Every row gives one point. Before rounding, the points of a table are all equally far from one centre. They may lie mostly on one side of it. Where is the centre, to within rounding?

Points (8 x 2):
|  0.05 |  0.49 |
| -0.29 |  0.20 |
|  0.26 |  0.48 |
|  0.07 |  0.49 |
| -0.16 |  0.39 |
|  0.14 |  0.50 |
| -0.30 |  0.16 |
|  0.52 |  0.28 |
Centre: | 0.14 | 0.05 |

Points (15 x 8):
| -0.98 | -0.20 |  0.22 | -0.07 | -0.06 |  0.08 |  0.20 |  0.29 |
| -0.78 | -0.17 |  0.08 |  0.00 | -0.54 | -0.11 | -0.16 | -0.06 |
| -0.72 | -0.33 |  0.14 | -0.04 |  0.09 | -0.27 | -0.21 |  0.05 |
| -0.54 | -0.24 | -0.04 | -0.14 | -0.15 | -0.24 |  0.42 |  0.18 |
| -0.20 | -0.25 |  0.03 | -0.29 |  0.21 |  0.13 |  0.44 |  0.05 |
| -0.55 | -0.29 |  0.02 |  0.19 |  0.28 | -0.10 |  0.06 |  0.02 |
| -0.44 |  0.19 |  0.17 |  0.17 |  0.00 | -0.51 | -0.21 | -0.09 |
| -0.79 | -0.02 | -0.08 |  0.25 | -0.21 | -0.25 |  0.03 |  0.38 |
| -0.37 | -0.56 |  0.08 | -0.23 | -0.26 |  0.05 | -0.04 |  0.18 |
| -0.67 | -0.01 |  0.73 | -0.32 | -0.30 |  0.33 | -0.13 |  0.19 |
| -0.98 | -0.02 |  0.21 | -0.01 | -0.12 |  0.33 | -0.09 | -0.30 |
| -0.39 | -0.13 |  0.50 | -0.16 | -0.20 | -0.38 | -0.15 |  0.34 |
| -0.74 |  0.04 |  0.19 | -0.53 |  0.20 |  0.22 |  0.45 |  0.01 |
| -0.49 | -0.23 |  0.10 | -0.10 | -0.43 |  0.31 |  0.10 | -0.36 |
| -0.59 | -0.12 |  0.28 | -0.19 |  0.30 | -0.42 | -0.07 |  0.18 |
Centre: | -0.42 |  0.22 |  0.07 | -0.19 | -0.08 |  0.15 | -0.09 |  0.14 |

Points (23 x 18):
|  0.17 | -0.14 | -0.30 | -0.15 |  0.23 | -0.04 |  0.50 | -0.35 |  0.06 | -0.25 |  0.45 |  0.58 | -0.69 | -0.44 | -0.03 | -0.31 | -0.47 | -0.13 |
|  0.13 | -0.40 | -0.27 | -0.33 |  0.42 |  0.49 |  0.44 | -0.27 |  0.23 | -0.15 |  0.46 |  0.17 | -0.58 | -0.25 |  0.14 | -0.08 | -0.50 |  0.21 |
|  0.11 | -0.71 | -0.50 |  0.08 |  0.53 |  0.10 |  0.84 | -0.48 | -0.09 | -0.20 |  0.28 |  0.56 | -0.43 | -0.18 |  0.27 | -0.15 | -0.08 |  0.02 |
|  0.34 | -0.10 | -0.23 | -0.26 |  0.43 | -0.34 |  0.42 | -0.30 |  0.41 | -0.03 |  0.09 |  0.44 | -0.62 | -0.28 |  0.08 |  0.10 | -0.41 | -0.22 |
| -0.09 | -0.39 | -0.29 | -0.41 |  0.10 |  0.15 |  0.55 | -0.26 |  0.02 | -0.26 |  0.17 |  0.41 | -0.24 |  0.01 | -0.13 | -0.29 | -0.69 | -0.05 |
|  0.08 | -0.43 | -0.20 |  0.16 |  0.37 |  0.18 |  0.48 |  0.02 |  0.16 | -0.64 |  0.12 |  0.30 | -0.51 | -0.14 |  0.20 | -0.13 | -0.31 |  0.29 |
|  0.28 | -0.37 | -0.26 | -0.46 |  0.45 |  0.03 |  0.24 | -0.46 | -0.37 |  0.24 | -0.02 |  0.12 | -0.40 | -0.25 |  0.02 | -0.43 | -0.60 | -0.05 |
|  0.47 | -0.45 | -0.36 | -0.29 |  0.27 |  0.03 |  0.24 | -0.46 |  0.34 | -0.35 |  0.62 |  0.38 | -0.32 | -0.18 |  0.15 | -0.26 | -0.45 |  0.02 |
|  0.23 | -0.40 | -0.07 | -0.18 |  0.35 |  0.10 |  0.48 | -0.28 |  0.07 | -0.28 |  0.41 |  0.48 | -0.40 |  0.01 |  0.08 | -0.71 | -0.18 |  0.09 |
| -0.07 | -0.89 | -0.36 |  0.23 |  0.12 |  0.15 |  0.35 | -0.14 |  0.21 | -0.21 |  0.36 |  0.29 |  0.10 | -0.31 | -0.19 | -0.10 | -0.26 |  0.42 |
|  0.29 | -0.09 |  0.04 | -0.13 |  0.18 | -0.05 |  0.20 | -0.20 |  0.49 | -0.22 |  0.34 |  0.48 | -0.32 | -0.38 |  0.05 | -0.10 | -0.38 |  0.41 |
|  0.21 |  0.03 | -0.13 |  0.07 |  0.13 | -0.13 |  0.58 | -0.20 |  0.17 | -0.03 | -0.19 |  0.18 | -0.66 | -0.02 |  0.26 | -0.52 | -0.15 | -0.11 |
|  0.07 | -0.31 | -0.33 |  0.06 |  0.33 | -0.34 |  0.24 | -0.43 |  0.11 | -0.11 |  0.22 |  0.62 | -0.27 | -0.30 | -0.13 | -0.39 | -0.52 |  0.31 |
|  0.57 | -0.27 |  0.04 | -0.01 |  0.31 | -0.08 |  0.13 | -0.51 |  0.08 | -0.03 |  0.15 |  0.30 | -0.67 | -0.38 | -0.14 | -0.33 | -0.31 |  0.29 |
|  0.31 | -0.32 | -0.37 | -0.16 |  0.33 |  0.05 |  0.35 | -0.48 |  0.06 | -0.46 |  0.05 | -0.02 | -0.62 | -0.09 |  0.05 | -0.36 | -0.45 |  0.21 |
| -0.13 | -0.15 | -0.51 | -0.32 |  0.41 |  0.18 |  0.19 | -0.03 | -0.03 | -0.27 |  0.24 | -0.08 | -0.62 | -0.28 | -0.01 | -0.09 | -0.50 |  0.19 |
|  0.27 | -0.30 | -0.03 | -0.18 |  0.52 | -0.23 |  0.49 | -0.23 |  0.20 | -0.51 |  0.21 |  0.26 | -0.28 | -0.08 | -0.42 | -0.29 | -0.40 |  0.29 |
|  0.21 | -0.70 | -0.28 |  0.35 |  0.33 |  0.14 |  0.30 | -0.55 |  0.26 | -0.40 | -0.18 | -0.14 | -0.12 | -0.22 |  0.16 | -0.29 | -0.16 |  0.19 |
|  0.04 | -0.22 | -0.19 | -0.36 |  0.24 | -0.13 |  0.54 | -0.27 | -0.02 | -0.62 |  0.01 |  0.13 | -0.20 | -0.11 | -0.12 | -0.52 | -0.36 |  0.07 |
|  0.14 | -0.81 | -0.36 | -0.22 |  0.29 | -0.12 |  0.40 | -0.43 |  0.10 | -0.22 |  0.26 |  0.46 | -0.28 | -0.19 |  0.07 | -0.06 | -0.42 |  0.33 |
|  0.44 | -0.23 | -0.33 | -0.29 |  0.22 | -0.26 |  0.40 | -0.23 | -0.03 | -0.24 | -0.01 |  0.73 | -0.22 | -0.07 |  0.25 | -0.16 | -0.38 |  0.27 |
|  0.38 | -0.49 | -0.31 | -0.21 |  0.59 |  0.00 |  0.22 | -0.13 |  0.03 | -0.12 |  0.47 |  0.42 | -0.49 | -0.51 |  0.21 | -0.18 | -0.48 |  0.30 |
|  0.31 | -0.26 | -0.33 | -0.19 |  0.46 | -0.02 |  0.45 | -0.33 |  0.02 | -0.52 |  0.04 |  0.45 | -0.59 | -0.51 | -0.06 |  0.08 | -0.52 |  0.01 |
Centre: |  0.29 | -0.15 | -0.19 |  0.16 |  0.29 |  0.05 |  0.42 | -0.20 | -0.17 |  0.03 |  0.32 |  0.05 |  0.02 | -0.17 | -0.02 |  0.07 | -0.13 | -0.13 |
